Every row gives one point. Each copy is the shape, with its points in the same order, turned, moved and blurred by noise. Is it also mirrored, or only turned?
(in the rows, 128 means zero)

Shape (6 x 3):
[[139  97 160]
 [191 192 153]
 [154 119  90]
 [ 89  96 127]
 [167 171 170]
 [ 87 167  92]]
Copy 1, 6 rows:
[[130 161 139]
 [193 133  62]
 [142  91 135]
 [ 83 135 151]
 [165 154  75]
 [ 74  92  90]]
Copy 1 is: only turned
Copy 2:
[[145 157 150]
 [ 75 188  76]
 [145 113  88]
 [138  99 163]
 [ 83 183 108]
 [ 79  70 119]]
Copy 2 is: only turned
Copy 3 (6 x 3):
[[106 122 109]
 [113 215 152]
 [173 151  96]
 [152  84 129]
 [100 189 159]
 [186 123 187]]
Copy 3 is: mirrored

Shape (9 x 6):
[[132 113  94 104 121 165]
 [ 78  54  81 143 151 180]
 [114 126 132  97 113  79]
 [154  97 159 123  70  97]
 [154 117 181  84 121  86]
 [ 95  81  92 147 175 173]
 [172 160 158 131 111  55]
 [113 132 135 115 101  98]
 [121 150 178 123 105 116]]
Copy 1, 9 rows:
[[ 86  99 129  98 171 111]
 [119   7 128 129 165  96]
 [ 45 127 103 122  96 127]
 [ 88 129 140  69  79 125]
 [ 59 168 106 105  79  85]
 [127  48 110 146 172  91]
 [ 83 186  84 111  75 152]
 [ 62 121 125 122  99 136]
 [ 86 156 150 134  95 121]]
Copy 1 is: only turned
Copy 2 (9 x 6):
[[103 106 103 116 125 130]
 [129  94 131  85  45 134]
 [121  73 145 111 178  73]
 [130  98 140 179 157  56]
 [163  75 121 149 197  74]
 [148 113 127  72  76 140]
 [145 130 148 137 221  46]
 [117  89 159 125 170  85]
 [143 100 170 152 188 111]]
Copy 2 is: mirrored

Shape, 15 rows:
[[111 141 163  99 182 156 179  59 110]
 [114 148 137 154 139 107 154 162  44]
 [172 137 118 213 105 174 172 103 116]
 [153 209 176  81 129 121 130 122 208]
 [120 159 120 154 164  91 205  75 111]
 [ 73  32 150 170 104 173 109 134 152]
 [ 72 176 116  68  93  35 125  98 140]
 [159 130 120 145 171 147 128 195 114]
 [112 198  91 132  96  97  94 155 102]
 [194  65 182 110 111 133 108 139  98]
 [150 178 122  71 142 153 155 175 159]
 [119 131 159 146 148 117  66 153 125]
 [ 80 106 113 124 115 109  66 123 140]
 [ 99 112 142 103 171 105  99  91 133]
 [ 66 182  82 125 134 114 154 115 130]]
Copy 1:
[[145 108 124  67 122 138 221 125 159]
 [205 158 138 147 116  95 161  93  88]
 [195 180  95 156 103 159 126 154 196]
 [ 56 147  81  67 104  52 127 123 169]
 [186 126  57 113  85 122 203  97 149]
 [103 137 127 161 151 231 112 143  92]
 [134  97  52  43 102  91 111  42  82]
 [143 126 143 187 110  80 139 150 120]
 [184 135  87 107 126  60  75 109  93]
 [112 130 192 161 138 141 114  68 173]
 [105 117 133 101  66  57 124 157 135]
 [116 132 114 150 184  97 121 108 105]
 [123  93  95 116 166 140  89 103  84]
 [116  81 102 107 163 125 160  95 119]
 [175 110  58  80  94 105 140 136  85]]
Copy 1 is: only turned
Copy 2 (15 x 9):
[[150 106  80  67 159 159 144  28 119]
 [125 145 116  79 165 143 164 165  79]
 [104  59  61 104 160 102  71 153 114]
 [213  70 117 202 100 145 157  87 121]
 [122 136  57 109 158 187 128  95 118]
 [ 53 125 185 128 141  42 120  89 146]
 [195 196 136 155  92 172 115  94  91]
 [141  72 149 102 159 140 170 168 160]
 [192 139 158 126 142 158  98 173  98]
 [129 116  95  80  92  39 185 141 157]
 [181  61 146 127 105 179 156 119 135]
 [178 139 156 137 171  81 162 135 138]
 [155 168 181 125 139  96 111 108 162]
 [168 164 123 108 142 115 155  67 171]
 [153 141 142 110 157 205  77 100 104]]
Copy 2 is: only turned
Copy 3:
[[112  71 185  90 120  91 182 183 152]
 [ 70 114 155 162 139  73 131  78 157]
 [170 108 157 136 130 163 187  64 159]
 [108 134 109 122 133 186 113 230 160]
 [113  35 135 101 140 105 150 121 185]
 [159 111 195 120  64 130 102  88  35]
 [ 66 114  57  62 104  86  77 158 145]
 [117 111 156 200 173 121 132 122 105]
 [ 73 168  86 112 168 117 115  99 135]
 [178 154 155 200  86  74 123 150 124]
 [ 82 119 102 170 148 155 158 188 108]
 [123 154 169 138 152 109  71 132 110]
 [127 143 127  88 126  99  78 122  70]
 [129 103 153  89 136  74  99 170 105]
 [ 64  86 106  73 151 124 138 116 121]]
Copy 3 is: only turned
Copy 4, 15 rows:
[[166 180 144 133 178  88 103  67 188]
 [122 125  86 187 148 149  67 126 146]
 [ 95 193 123 198  72 135 126  74 169]
 [191 180 189  49 117 159 133 131 137]
 [169 151 132 165 150 103  84  58  98]
 [ 77 200 126 189 157  67 168 208 173]
 [132  93 153  69 178 104 110 139  57]
 [171 162  88 169  88 140  95 171 174]
 [ 99 137  98  85  97 165  63 144 103]
 [112  97 173 169 121 132 139 156 223]
 [195 159 102  76 112 165 142 126 153]
 [121 154 146 133 108 123  80 198 165]
 [ 88 142 126 110 127  72 116 198 128]
 [147 150 148 127 151  52  98 159 150]
 [137 167  83 108 132 108  99 117  78]]
Copy 4 is: only turned

Shape, 17 rows:
[[120  65 125 143 148  91  49 102  95 139 162  94]
 [163 114  80 118  76  67 146 108  87 129 109 148]
 [ 99  73 102  94 175 160 127 127 139 113 169  72]
 [ 94 111 125 149 130 106 143 137 108 152 138  95]
 [114 163 143  69 101  71 104 195 134 195 172 118]
 [153  72 102 181 191 164 154  87 124 100 201 197]
 [154 132 165 168  65  52 158 178 141 103 107 131]
 [ 69  84  78  75 103 129 120 172 190 192  97 114]
 [ 68 119 156 133 131  62 118 164  87 108 115 110]
 [152 163 173 184 160 122  75 126 161 226 141 153]
 [114 179  88  79  91 140 146 135 141 102 126 138]
 [138  53  83  98 100 136 144 153  92 220 156  92]
 [ 97  97 149  91 102 167 125  90 120 149 117 132]
 [172 113 122 108 139 150  85 183 105 220 174 147]
 [106 153 151  89 153 152  94 173 128 164 114  84]
 [165 169 179 188 158 116 141 141 120  98 116 190]
 [162  76 185  68 179 124 156 104  88 188 106 105]]
Copy 1:
[[118  61 112 118 177  59 155 193 121  71 127 123]
 [146 172 139  82 160  40 171 133 152 135  74 158]
 [108  61 114 155 143 141 153 130 167  92  95  73]
 [153 109 129 142 153  96 170 137  90 114  87 105]
 [194 118 151 160  75  39  90 108 105  81 113 121]
 [ 68 115  29 153 146 153 176 173 148 120  55 193]
 [105 180 189 137 135  50 179  93  59  96  74 167]
 [128  57 154 118  81  56 113 104 123 168  61  58]
 [152 106 149 134 196  73 135 104  65  70  69 123]
 [126 102 103 177 101  78 112 171  45 168 166 184]
 [131 180 157 131 131 114  88 108 152 138  66 106]
 [192  64 136  98  77  82 199 157 157 131  86 111]
 [123 104 118  62 129 135 123 124 111 132 109 110]
 [177  66 134 148  64  88 123 170 139 125 117 189]
 [161  71 175 159 130 121  94 113 106 124 137 114]
 [ 97 163 125 170 167 126 131 114  67 131  95 229]
 [169  60 101  94 142 117 181  69 132 127 172 159]]
Copy 1 is: mirrored
Copy 2 (17 x 12):
[[121 120  50 150 110 101 167  92 156 102  92  56]
 [192 159  81  91 130 134 143 147  92 139 138 113]
 [ 93 103 121  85 113  96 171 113 197 131  96 133]
 [129 131 124 136 122  96 155 112 130 167 134  80]
 [145  59  74 142  57  73 120 118  97 143 202 110]
 [112 154 154 134 213 153 184  66 148  70 119 163]
 [225  78 153 139 127 146 119 160 101 141 158  62]
 [ 76 109 110 131  39 170 149 141 153 197 183 133]
 [122  95 101 125 131  97  94 119 124 169 145  23]
 [110 151 127 234  80 109 145 133  86  68 191 101]
 [144 132 148  55  73 131 122 111 118 125 179 131]
 [106 116  77 141  79 111 220 127 100 197 104 159]
 [101 165 141 131  69 136 110  98 131 145 102 139]
 [ 88  90  71 164  79 102 182 106  52 100 149 151]
 [ 68  89 135 130  50  84 133 140 112 128 162  98]
 [151 129 179 150 169 139  94 141  86  55 161  80]
 [ 91 150 110 160 121  63  98 176 102 135  71 158]]
Copy 2 is: mirrored
Copy 3:
[[ 80 129  95 146  57 159 141 174 150 174 149 119]
 [114 133 153  99 117 196 112 117  61 109 134 112]
 [ 59 112 146 148 101  73 105 153 174 131  99 118]
 [114 132 127 115  95 142 123 151 163  85 138 130]
 [161  98 112 112  76 173 103  56 183 123  95 182]
 [ 64  77 129 155 188  93 223 164 105 115 148 102]
 [201  78 101 105 105 155  78 131  83  71 165 125]
 [124 154 109  89  64 104 109  67 164  92  52  75]
 [122 125 101  87  53 130  98 145 135  93 173 180]
 [209 152  77 143 144 159 200 134 184 145 125 137]
 [110 149 121 137 158 124  73  79 104  87  91 160]
 [ 82 100 154  78 100 191 124 130 188 121  68  75]
 [ 84 154 102  95 159 125 104 110 167 135 140 101]
 [136  85 105  97 132 173 172 125 184 169  53 148]
 [144 151 103 104 112 108  92 133 193 139  80 177]
 [184 107 101 116 177 113 159 164  88 107 174 171]
 [134 128 194  61 137 123 125 146 188 192 154 115]]
Copy 3 is: mirrored
Copy 4, 17 rows:
[[ 58 100 106  99 136  79  54  99 137  85  90 157]
 [156  90  99 121 100  61  83 180 120 120 174 131]
 [131 125  77  97 121 125 105  45  89 121  71 162]
 [103  66 115 140 119  97  99 106  82 139 120 129]
 [115  84 102 150 120 192  87 197  67  91  85 109]
 [ 91 199  54 139 167  94  85  57 126 166 198 156]
 [137  28 121 175 116 152  96 167 145 153 189 160]
 [120 128 146 115  26 139 136 137  59 135  65 147]
 [106  43 119 184 145 103 109 136  91  98 113 182]
 [ 35 138 161 155 167 161  77 154 134 170 104  67]
 [197 133 133 126 124 131 139 137  81  97 134 121]
 [ 91  95  56  62  67  99  79 142  46 156 106 119]
 [132 132 158  84 147 104 100 125  63 146 116 173]
 [ 54 142  67  89 133 149 111 176  92 137 102  90]
 [113  87 129 119 152 151 148 137  81 129  42 114]
 [103 113 125 193 202 130 129 150 158 173 180 133]
 [123 110  68  96 174  91  69 160  93 206  54 160]]
Copy 4 is: mirrored

Shape:
[[144  99 102  81 106  62  95 114 117 113 149 125]
 [164 181 113 175 162  97 102 141 153 194 158 159]
 [125  89 155 142 100  41 123 163  71 131 115 106]
 [183 128 123 142 134  94  97  84 121 115 137 120]
 [147 102  63 130 128 128 110 183 122  66 142 161]
 [134 160 165 118 119 133 122 125 108 147 160  95]
 [166  96 152  64 166  91 109 162 182 133  98  95]
 [173 154 164 114 132  64 108 125 126 112 139 119]
 [144 128 126 101 116 107 120 106 124 130 167 179]
 [153 120 195 145 126 156  90 127 100  31 178 134]
 [174  52 142 109  55 109  76 133  81 119 116  87]
 [158 148 164 114  99 132  89 143 106  75  96 137]
 [174 146  97 112 150 120 105 164 105 113 141  98]
 [135 131 196 166 135 126  88 136 113  93 128 118]
 [ 93 143 120 132 123 127 151 102 156 130 166  75]
 [101 108 150 137  77 104  94 132 140 154 155 164]
 [151 124 157 162  67 154 242  75 128  59 109 129]
 [120 106  99  85 149 105 103 122  60  76 144 165]]
Copy 1:
[[161 127  97 164 104 176 133 157  75 149  95 166]
 [ 95 100 113 185 119 141  76 224 171 123 161 135]
 [106 114  77 136 106 178  96  90 126 126 101 208]
 [126 124 157 165  94 191 117 170 107 150 149 168]
 [150 143  94 167  88 167 126 122 141 191 114  75]
 [120  79 150 160 168 142 126 134 123 115 132 153]
 [ 93  74  94 127  83 130 203 169 108 159 121 162]
 [104  89 137 177 100 140 111 150  93 156 129 178]
 [143 158 123 178 124 129 116 167 101 126 119 138]
 [128 134 220 208 106 144 145  80 139 160  98 141]
 [137 108 118 158  88 237 166  88  88  90 103 162]
 [144  93 153 172  73 134 138  85 109 131 152 137]
 [125  82 105 180 127 178 140 138 127 180 148 125]
 [116 100 179 164  95 142 125 102 165 135 122 171]
 [136  88 164  97 179 152 110 169 125 151 100 137]
 [147 130 126 149 106 134 100 154 134  73  77 144]
 [ 79 168 212  70 132 144  91  79  58 141 148 100]
 [192 169 101 178 120 149 140 116 116 180 131 158]]
Copy 1 is: mirrored
Copy 2 (18 x 12):
[[123 141 142 137  72 121 108 106  93 193 142 100]
 [ 99 169 116  85 142 137 134 172 132 153 189 193]
 [152 186 131 140 123 136 155 120 120 175 185  36]
 [117 148  98 142 120 113  89 164 100 163 139 121]
 [112 111 195  78 118 109  65 122 117 130 162  81]
 [156 109  84 133 137 162 138 118 115 148 167 130]
 [ 88 114 178 147 120 210 148 164  97 193 124 101]
 [160 149 117 132 107 161 122 173  82 176 156 121]
 [142 141 123 100  83 135  91 117 140 165 128 142]
 [212  67 107 107 143 127  59 171 136 159 141  78]
 [104 113  86 158  77 128 118 128 125 175 159   7]
 [168  97 128 138  92 136 119 178 123 113 142  79]
 [103 114 135 131 132 156  91 138  81 134 189 111]
 [182 107 111 135 152 131 131 186 144 152 159  90]
 [127 107 101 120 173 129 150  87  91 161 122 145]
 [138 128 114  85  94 110 164 120 170 174 147 115]
 [173 156  74  93 167 136 103 110 109  84  30  67]
 [163 138 176 155  91 118  51  91 134 150 159  99]]
Copy 2 is: mirrored
